Rows are points. Each copy is the shape, with its points in the same order, turned, moved and blurred by noise. Some copies are also mirrored. Which?
In the rows, zero is written as 128.

Shape:
| 139 | 141 |
|  92 | 117 |
|  97 | 125 |
| 142 | 156 |
| 183 | 125 |
Copy 1, 5 rows:
| 118 | 125 |
| 160 | 156 |
| 150 | 152 |
|  99 | 127 |
| 109 |  77 |
Copy 1 is: mirrored
Copy 2, 5 rows:
| 139 | 150 |
|  91 | 137 |
|  97 | 141 |
| 146 | 163 |
| 181 | 124 |
Copy 2 is: only turned
Copy 3, 5 rows:
| 129 | 141 |
|  96 | 105 |
| 101 | 113 |
| 125 | 150 |
| 181 | 139 |
Copy 3 is: only turned
Copy 4, 5 rows:
| 156 | 133 |
| 112 | 109 |
| 113 | 121 |
| 164 | 148 |
| 200 | 106 |
Copy 4 is: only turned

Shape, 10 rows:
| 123 | 156 |  93 |  83 |
|  84 | 144 |  79 | 156 |
| 146 | 122 | 132 | 115 |
|  91 | 138 | 115 | 155 |
|  84 | 149 | 129 | 181 |
|  94 | 114 |  84 | 163 |
| 130 | 118 | 121 | 121 |
| 103 |  90 | 113 | 148 |
| 136 | 105 | 165 | 114 |
| 159 | 110 | 140 | 132 |
Copy 1:
| 110 | 161 | 104 |  71 |
|  99 | 163 |  71 | 145 |
| 132 | 126 | 131 | 110 |
|  91 | 156 | 104 | 157 |
| 100 | 167 | 111 | 186 |
|  97 | 128 |  65 | 157 |
| 119 | 123 | 118 | 116 |
|  97 | 103 | 102 | 144 |
| 117 | 110 | 164 | 120 |
| 144 | 110 | 132 | 127 |
Copy 1 is: only turned
Copy 2 (10 x 4):
| 116 | 167 |  88 | 110 |
|  90 | 111 |  91 | 172 |
| 141 | 133 | 138 | 111 |
|  92 | 111 | 124 | 157 |
|  79 | 106 | 143 | 181 |
| 110 |  88 |  96 | 164 |
| 132 | 122 | 126 | 118 |
| 119 |  77 | 120 | 132 |
| 128 | 118 | 165 |  91 |
| 154 | 122 | 152 | 119 |
Copy 2 is: only turned
Copy 3:
| 190 | 118 |  94 | 103 |
| 138 |  94 | 103 | 166 |
| 138 | 154 | 119 |  95 |
| 134 | 104 | 136 | 146 |
| 130 | 108 | 152 | 174 |
| 116 |  97 | 103 | 152 |
| 138 | 139 | 116 | 105 |
| 100 | 100 | 117 | 119 |
| 130 | 153 | 160 |  81 |
| 116 | 161 | 127 | 101 |
Copy 3 is: mirrored

Shape (11 x 8):
| 235 | 157 | 157 | 123 |  96 |  92 | 142 | 130 |
| 134 | 109 | 113 | 119 | 103 | 142 | 134 | 138 |
| 120 | 108 | 113 | 123 | 140 | 155 | 132 | 106 |
| 123 | 191 | 124 | 114 | 103 | 146 | 109 | 132 |
| 146 | 156 | 109 | 144 | 100 | 150 | 154 | 106 |
| 117 | 118 | 112 | 120 | 157 | 112 | 131 |  97 |
| 111 | 111 | 153 | 112 | 119 | 147 | 153 | 130 |
| 141 | 120 |  98 | 118 | 109 | 122 | 155 | 121 |
| 142 | 109 | 101 | 119 |  93 | 154 |  51 | 146 |
| 106 | 117 | 121 | 157 |  90 | 140 | 114 | 141 |
| 130 | 192 | 117 | 158 | 162 | 130 | 163 | 145 |
Copy 1 (11 x 8):
| 232 | 132 | 120 | 197 |  83 | 116 | 152 |  78 |
| 157 | 123 | 117 | 104 | 109 | 128 | 142 | 128 |
| 143 | 138 | 136 |  84 | 139 | 121 | 151 | 104 |
| 124 | 160 | 112 | 154 | 120 | 169 | 123 |  96 |
| 153 | 180 | 124 | 122 |  95 | 131 | 159 | 104 |
| 134 | 135 | 125 | 106 | 156 |  92 | 149 |  89 |
| 132 | 109 | 141 | 114 | 119 | 138 | 179 | 118 |
| 161 | 145 |  98 | 111 | 113 | 108 | 158 | 114 |
| 158 | 116 | 129 |  97 | 111 | 151 |  62 | 122 |
| 120 | 135 | 141 | 116 |  94 | 120 | 120 | 142 |
| 139 | 194 | 132 | 171 | 160 | 124 | 170 | 128 |
Copy 1 is: mirrored
Copy 2 (11 x 8):
| 217 | 138 | 119 | 145 | 100 |  57 | 108 | 124 |
| 137 | 101 | 116 | 109 | 101 | 140 | 115 | 140 |
| 127 | 108 | 126 | 122 | 131 | 167 | 109 | 104 |
| 112 | 185 | 105 | 130 |  97 | 128 | 121 | 138 |
| 154 | 138 | 106 | 144 |  95 | 144 | 145 | 102 |
| 118 | 107 | 121 | 129 | 155 | 132 | 114 | 102 |
| 122 | 111 | 162 | 109 | 113 | 149 | 135 | 126 |
| 142 | 106 | 101 | 114 | 113 | 120 | 138 | 115 |
| 124 | 120 |  90 | 118 |  89 | 151 |  48 | 167 |
| 106 | 104 | 110 | 150 |  91 | 151 | 121 | 152 |
| 144 | 158 | 105 | 173 | 160 | 136 | 173 | 134 |
Copy 2 is: only turned
Copy 3 (11 x 8):
| 203 | 169 | 102 | 199 |  89 | 111 |  86 | 117 |
| 123 | 121 |  86 | 134 | 102 | 131 | 138 | 138 |
| 114 | 124 | 115 | 104 | 124 | 137 | 141 | 118 |
|  88 | 189 |  88 | 144 | 113 | 134 |  98 | 145 |
| 132 | 181 | 105 | 133 |  99 | 147 | 148 | 123 |
| 115 | 134 | 127 | 105 | 128 |  90 | 135 | 110 |
|  99 | 116 | 109 | 158 | 126 | 136 | 146 | 116 |
| 137 | 142 |  84 | 128 | 105 | 111 | 153 | 121 |
| 110 | 112 |  78 |  99 |  75 | 140 |  76 | 171 |
|  92 | 130 | 111 | 133 |  76 | 134 | 143 | 164 |
| 128 | 201 | 133 | 147 | 156 | 115 | 151 | 163 |
Copy 3 is: mirrored

Shape:
| 101 | 131 | 128 | 147 | 198 | 120 | 130 | 119 |  93 | 108 | 128 |
| 161 | 164 | 145 |  89 | 116 | 147 | 119 | 151 | 136 |  92 | 172 |
| 112 | 131 | 130 | 146 | 114 | 141 | 121 | 121 | 163 | 113 | 115 |
|  89 | 133 | 134 | 161 | 112 | 125 | 139 | 112 | 105 |  99 | 155 |
| 155 | 101 | 130 | 168 | 106 |  97 | 117 | 135 | 129 | 121 | 129 |
| 138 | 170 | 136 | 166 | 151 | 144 | 132 | 123 | 148 | 105 | 133 |
| 126 | 134 | 153 | 153 | 132 | 144 | 131 | 171 | 159 | 110 | 177 |
| 152 | 151 | 124 |  63 | 119 | 115 | 140 | 140 | 155 | 113 | 133 |
| 144 | 144 | 101 | 155 | 121 | 153 | 131 | 166 | 140 |  96 | 139 |
| 154 | 166 | 140 | 117 | 128 | 137 | 138 | 120 | 122 | 204 | 117 |
| 140 | 166 | 138 | 145 | 109 | 129 | 130 | 183 | 107 | 115 | 116 |
|  98 | 134 | 146 | 165 | 114 | 112 | 116 | 119 | 146 |  94 | 123 |
| 127 | 150 | 123 | 160 | 107 |  70 |  75 | 133 | 148 | 229 | 184 |
| 125 |  85 | 134 | 140 | 112 | 134 |  82 | 132 |  92 |  95 | 128 |
Copy 1:
|  83 | 121 | 104 | 145 | 183 | 112 | 155 | 136 |  83 | 138 | 127 |
| 148 | 132 | 123 |  97 | 122 | 132 | 129 | 166 | 116 |  94 | 206 |
| 104 | 129 | 120 | 129 | 120 | 154 | 142 | 137 | 162 | 114 | 130 |
|  81 | 127 | 120 | 163 | 104 | 125 | 145 | 123 | 107 | 106 | 146 |
| 145 |  95 | 124 | 159 | 110 | 126 | 113 | 139 | 131 | 122 | 111 |
| 130 | 155 | 105 | 158 | 155 | 141 | 158 | 148 | 144 | 118 | 155 |
| 113 | 102 | 135 | 160 | 129 | 143 | 143 | 179 | 140 | 114 | 189 |
| 140 | 141 | 149 |  65 | 127 | 113 | 120 | 162 | 133 | 116 | 162 |
| 129 | 137 | 119 | 146 | 121 | 164 | 137 | 188 | 121 | 114 | 146 |
| 153 | 137 | 135 | 104 | 121 | 139 | 159 | 119 | 131 | 207 | 156 |
| 136 | 125 |  90 | 128 |  93 | 122 | 158 | 190 | 116 | 141 | 144 |
|  91 | 119 | 103 | 153 | 116 | 122 | 140 | 133 | 153 |  99 | 128 |
| 124 | 102 | 126 | 163 |  93 | 118 |  60 | 108 | 160 | 228 | 181 |
| 110 |  72 |  92 | 125 | 114 | 155 | 121 | 127 |  93 |  96 | 122 |
Copy 1 is: mirrored
Copy 2:
|  86 | 112 | 145 | 139 | 171 | 117 | 121 | 104 | 117 | 104 | 130 |
| 150 | 148 | 166 |  71 | 134 | 148 | 128 | 176 | 102 | 108 | 174 |
| 119 | 118 | 114 | 115 | 118 | 163 | 134 | 157 | 143 | 132 | 126 |
|  99 | 102 | 125 | 142 | 105 | 133 | 133 | 131 |  90 | 139 | 162 |
| 170 |  98 | 109 | 139 | 132 | 126 | 124 | 161 | 112 | 133 | 117 |
| 113 | 150 | 134 | 147 | 146 | 150 | 132 | 162 | 145 | 109 | 149 |
| 129 |  94 | 163 | 118 | 129 | 137 | 124 | 198 | 140 | 108 | 162 |
| 157 | 154 | 139 |  48 | 123 | 121 | 143 | 151 | 118 | 112 | 128 |
| 147 | 120 | 130 | 127 | 108 | 149 | 106 | 166 | 136 |  81 | 155 |
| 169 | 168 | 174 | 113 | 129 | 122 | 113 | 119 | 170 | 170 | 124 |
| 142 | 145 | 163 | 133 | 102 | 133 |  92 | 169 | 104 | 111 | 114 |
|  97 | 115 | 106 | 135 | 127 | 147 | 134 | 167 | 113 | 143 | 123 |
| 166 | 115 | 120 | 112 | 155 |  69 |  61 | 171 | 168 | 218 | 153 |
| 143 |  75 | 121 | 120 | 142 | 168 | 101 | 130 |  74 | 130 | 122 |
Copy 2 is: mirrored
Copy 3, 14 rows:
|  99 | 134 | 139 | 137 | 207 | 151 | 128 | 130 |  74 | 131 | 138 |
| 139 | 166 | 179 |  97 | 118 | 161 |  87 | 164 | 151 | 109 | 139 |
|  92 | 126 | 122 | 151 | 125 | 147 | 114 | 131 | 142 | 114 | 116 |
|  77 | 143 | 148 | 155 | 126 | 144 | 124 | 137 |  90 | 121 | 170 |
| 136 |  94 | 147 | 167 | 110 | 125 |  98 | 132 | 107 | 121 | 132 |
| 121 | 156 | 154 | 173 | 154 | 163 | 122 | 131 | 132 | 108 | 121 |
| 109 | 127 | 173 | 157 | 152 | 160 |  97 | 167 | 164 | 109 | 166 |
| 146 | 150 | 152 |  75 | 117 | 119 | 117 | 147 | 157 | 110 | 125 |
| 130 | 133 | 131 | 159 | 133 | 169 | 117 | 178 | 130 |  95 | 136 |
| 153 | 136 | 150 | 129 | 123 | 148 | 155 | 124 | 150 | 201 | 112 |
| 126 | 133 | 160 | 148 | 121 | 145 | 122 | 204 | 109 | 137 | 112 |
|  72 | 129 | 144 | 168 | 128 | 124 | 102 | 136 | 120 | 114 | 129 |
| 161 | 130 | 131 | 177 | 118 |  87 |  78 | 114 | 165 | 227 | 178 |
|  95 |  94 | 125 | 124 | 114 | 168 |  64 | 141 |  81 | 130 | 138 |
Copy 3 is: only turned

Shape (16 x 12):
| 141 | 138 | 128 | 142 | 115 | 119 | 131 | 121 | 116 | 143 | 123 | 114 |
| 142 | 128 | 130 | 123 | 130 | 123 | 127 |  94 | 129 | 110 |  74 | 128 |
| 127 | 132 | 150 | 148 | 114 | 129 | 129 | 134 | 101 | 106 | 127 | 132 |
| 133 | 129 | 141 | 129 | 137 | 135 | 139 | 134 | 139 | 132 |  76 | 126 |
| 144 | 129 | 151 | 126 | 112 | 126 | 141 | 134 | 137 | 126 | 137 | 130 |
| 143 | 121 | 145 | 137 | 138 | 149 | 124 | 118 | 128 | 131 | 134 | 114 |
| 136 | 126 | 140 | 120 | 132 | 132 | 152 | 124 | 139 | 127 | 137 | 124 |
| 125 | 106 | 129 | 112 | 128 | 127 | 137 | 136 | 108 | 135 | 133 | 125 |
| 146 | 119 | 145 | 123 |  99 | 142 | 122 | 134 | 130 | 133 | 135 | 125 |
| 124 | 126 | 143 | 122 | 132 | 130 | 152 | 131 | 135 | 135 | 131 | 125 |
|   7 | 128 | 148 | 117 | 119 | 126 | 135 | 124 | 130 | 131 | 118 |  95 |
| 141 | 125 | 148 | 143 | 122 | 129 | 134 | 136 | 112 | 115 | 128 |  96 |
| 141 | 148 | 130 | 113 | 127 | 149 | 136 | 130 | 124 | 133 | 129 | 131 |
| 138 | 135 | 129 | 114 | 134 | 128 | 128 | 133 | 138 | 114 | 113 | 101 |
| 134 | 111 |  65 | 150 | 120 | 141 | 119 | 128 | 140 | 125 | 133 | 134 |
| 143 | 132 | 152 | 121 | 141 | 116 | 119 | 135 | 133 | 134 | 132 | 134 |
Copy 1 (16 x 12):
| 143 | 147 | 133 | 137 | 129 | 133 | 127 | 121 | 128 | 152 | 115 | 117 |
| 144 | 120 | 125 | 126 | 100 | 116 | 165 | 128 | 161 | 135 | 104 | 136 |
| 142 | 129 | 169 | 146 | 126 | 130 | 125 | 127 | 123 | 117 | 114 | 130 |
| 136 | 135 | 130 | 131 | 112 | 124 | 175 | 139 | 133 | 141 | 137 | 141 |
| 143 | 132 | 150 | 123 | 115 | 120 | 116 | 123 | 117 | 145 | 142 | 133 |
| 138 | 129 | 129 | 155 | 112 | 131 | 129 | 101 | 121 | 143 | 135 | 142 |
| 140 | 117 | 135 | 121 | 118 | 129 | 128 | 111 | 119 | 143 | 149 | 127 |
| 151 | 116 | 125 | 127 | 129 | 133 | 130 | 123 |  94 | 131 | 120 | 128 |
| 136 | 132 | 142 | 136 | 103 | 127 | 109 | 131 | 105 | 152 | 125 | 139 |
| 137 | 120 | 138 | 123 | 128 | 127 | 137 | 116 | 111 | 143 | 147 | 126 |
|  82 |  72 | 149 | 158 | 156 |  92 | 174 | 135 |  84 | 134 | 129 |  65 |
| 160 | 136 | 150 | 159 | 114 | 132 | 129 | 119 | 119 | 134 | 132 | 115 |
| 122 | 137 | 135 | 119 | 107 | 147 | 131 | 111 | 115 | 135 | 131 | 131 |
| 141 | 131 | 121 | 136 |  96 | 127 | 140 | 127 | 128 | 128 | 140 | 111 |
| 126 | 109 |  94 | 142 | 135 | 168 | 102 | 150 | 144 | 137 | 120 | 133 |
| 137 | 146 | 129 | 127 | 121 | 108 | 126 | 114 | 116 | 124 | 140 | 139 |
Copy 1 is: mirrored
Copy 2, 16 rows:
| 138 | 154 | 123 | 114 | 102 | 119 | 126 | 141 | 140 | 126 | 148 | 130 |
| 124 | 151 | 159 | 116 | 125 | 124 | 114 |  90 | 161 | 118 | 161 | 138 |
| 109 | 150 | 158 | 142 |  95 | 103 | 125 | 134 | 127 | 124 | 133 | 120 |
| 134 | 144 | 168 | 104 | 131 | 137 | 132 | 122 | 155 | 110 | 142 | 128 |
| 124 | 127 | 139 | 126 | 103 | 117 | 121 | 140 | 138 | 135 | 120 | 146 |
| 141 | 137 | 139 | 139 | 117 | 134 | 127 | 134 | 135 | 151 | 133 | 113 |
| 131 | 118 | 135 | 124 | 119 | 121 | 141 | 124 | 134 | 139 | 113 | 137 |
| 127 | 127 | 134 | 117 | 104 | 133 | 126 | 122 | 101 | 120 | 133 | 126 |
| 123 | 134 | 134 | 139 | 101 | 144 | 109 | 147 | 132 | 131 | 126 | 137 |
| 131 | 124 | 138 | 114 | 114 | 124 | 145 | 135 | 133 | 132 | 126 | 131 |
|  43 | 158 | 137 |  86 | 138 | 139 | 200 | 126 | 110 | 161 | 142 | 130 |
| 129 | 155 | 140 | 128 |  89 | 118 | 129 | 130 | 139 | 139 | 115 | 110 |
| 139 | 145 | 136 | 143 | 120 | 135 | 138 | 132 | 131 | 116 | 123 | 145 |
| 133 | 158 | 140 | 115 | 126 | 128 | 124 | 112 | 145 | 128 | 110 | 127 |
| 117 | 124 |  93 | 129 | 144 | 130 | 101 | 133 | 135 |  95 | 155 | 101 |
| 139 | 137 | 153 | 121 | 131 | 120 | 111 | 136 | 119 | 137 | 129 | 141 |
Copy 2 is: mirrored

Shape:
| 137 | 159 | 130 | 137 |  97 | 112 | 110 | 119 |  97 | 155 | 132 | 116 |
| 152 | 119 | 109 | 137 | 155 |  95 | 130 | 178 | 106 | 176 | 136 | 124 |
| 118 | 118 | 119 | 132 | 181 | 177 | 150 |  60 | 142 | 113 | 126 | 125 |
| 113 | 109 | 120 | 107 | 102 | 104 | 148 | 148 | 114 | 145 | 127 | 137 |
| 142 |  98 | 134 | 103 | 168 | 121 | 128 |  87 | 147 | 122 | 170 | 129 |
| 154 | 166 | 114 |  86 | 100 | 155 | 117 | 136 | 133 | 142 | 122 |  95 |
|  89 | 110 | 118 | 134 | 146 | 151 | 103 |  94 | 139 |  99 | 204 | 115 |
| 134 | 143 | 152 | 111 | 141 | 104 | 137 | 144 | 102 | 131 | 127 |  94 |
| 133 |  82 | 147 | 150 | 155 | 159 | 106 |  84 | 170 | 102 | 142 | 116 |
| 131 | 154 | 153 | 101 | 135 | 112 | 124 | 119 | 134 | 145 | 137 | 135 |
| 120 | 143 | 111 | 115 | 116 |  53 | 141 | 159 | 126 | 134 | 114 |  92 |
| 102 | 146 | 120 |  68 | 145 | 144 |  84 | 117 |  80 | 145 | 111 | 105 |
| 166 | 135 | 112 | 101 | 106 |  70 | 120 | 148 |  85 | 128 | 112 | 120 |
| 163 | 125 | 157 | 114 |  94 | 122 | 155 | 142 | 105 | 137 | 134 |  91 |
| 162 | 135 | 137 | 146 | 149 |  96 | 158 | 212 | 114 | 117 |  88 | 163 |
| 129 | 129 | 143 | 122 | 112 | 108 | 125 | 163 | 127 | 153 |  93 | 117 |
Copy 1 (16 x 12):
| 121 | 169 | 125 | 116 | 124 | 132 | 163 | 119 | 107 | 173 | 152 | 109 |
| 136 | 146 | 143 |  73 | 145 | 109 | 119 | 161 | 153 | 154 | 135 | 101 |
| 139 | 136 | 122 | 180 | 136 | 135 | 118 |  79 | 112 |  79 |  84 | 111 |
| 132 | 109 | 132 | 111 | 118 |  97 | 173 | 133 | 141 | 157 | 134 | 124 |
| 145 | 132 | 106 | 149 | 159 |  98 | 120 | 123 | 103 |  85 | 138 | 138 |
| 134 | 172 | 100 |  91 |  90 | 147 | 174 | 110 | 122 | 131 | 125 | 152 |
| 140 |  95 |  86 | 154 | 165 | 137 | 103 | 101 |  73 | 137 | 118 | 152 |
| 144 | 140 | 121 |  92 |  99 | 108 | 139 | 129 | 100 | 131 | 137 |  91 |
| 157 | 110 |  96 | 178 | 145 | 154 | 109 | 102 | 123 |  89 | 150 | 120 |
| 103 | 147 | 122 | 117 | 108 | 103 | 143 | 119 | 108 | 122 | 151 | 129 |
| 135 | 137 |  86 |  97 |  92 |  79 | 155 | 153 | 135 | 170 | 134 |  90 |
|  99 | 134 | 113 |  87 | 123 | 155 | 187 | 136 |  76 | 114 |  97 | 104 |
| 147 | 164 | 127 | 102 | 103 | 101 | 182 | 185 | 118 | 158 | 143 | 108 |
| 180 | 150 | 132 |  94 |  98 | 111 | 169 | 106 | 120 | 143 | 162 | 118 |
| 145 | 130 | 179 | 102 |  60 | 107 | 107 | 183 | 174 | 147 | 139 | 103 |
| 125 | 129 | 123 |  96 |  91 | 127 | 158 | 133 | 154 | 142 | 156 |  94 |
Copy 1 is: mirrored
Copy 2:
| 169 | 118 | 113 |  85 | 104 | 144 | 117 | 164 |  95 | 121 | 151 | 110 |
| 181 | 155 |  94 | 102 | 144 | 111 |  81 | 165 | 150 |  91 | 141 | 103 |
| 138 | 132 | 157 | 151 | 100 | 109 | 124 |  71 | 137 | 147 | 163 | 159 |
| 136 | 130 | 110 |  87 | 121 | 122 | 112 | 150 | 138 | 124 |  98 |  96 |
| 120 | 129 | 154 |  81 | 121 | 102 | 113 | 110 | 165 | 110 | 169 | 148 |
| 146 | 119 | 133 |  88 | 121 | 139 |  84 | 131 | 102 | 163 | 170 |  62 |
| 128 |  53 | 124 |  98 | 117 | 116 | 128 |  94 | 156 | 112 | 168 | 157 |
| 134 | 152 |  99 |  99 | 126 | 138 | 125 | 142 | 119 |  95 | 162 |  91 |
| 143 |  93 | 176 | 121 | 140 |  85 | 148 |  98 | 144 | 113 | 173 | 149 |
| 121 | 145 | 126 |  84 | 139 | 142 | 116 | 146 | 123 | 135 | 157 | 126 |
| 166 | 159 |  92 |  64 | 145 | 151 | 129 | 129 | 118 | 100 | 117 |  82 |
| 113 | 129 |  82 | 101 | 113 |  94 |  87 | 113 |  69 | 138 | 159 | 110 |
| 153 | 158 | 125 |  64 | 112 | 141 |  86 | 148 |  94 |  82 | 128 |  80 |
| 134 | 133 | 139 | 105 | 101 | 138 | 127 | 170 | 131 | 108 | 158 |  59 |
| 157 | 176 | 136 | 141 | 181 | 167 |  84 | 161 | 132 |  69 | 100 |  89 |
| 161 | 146 | 118 | 106 | 150 | 118 | 124 | 164 | 107 | 126 | 126 |  82 |
Copy 2 is: mirrored
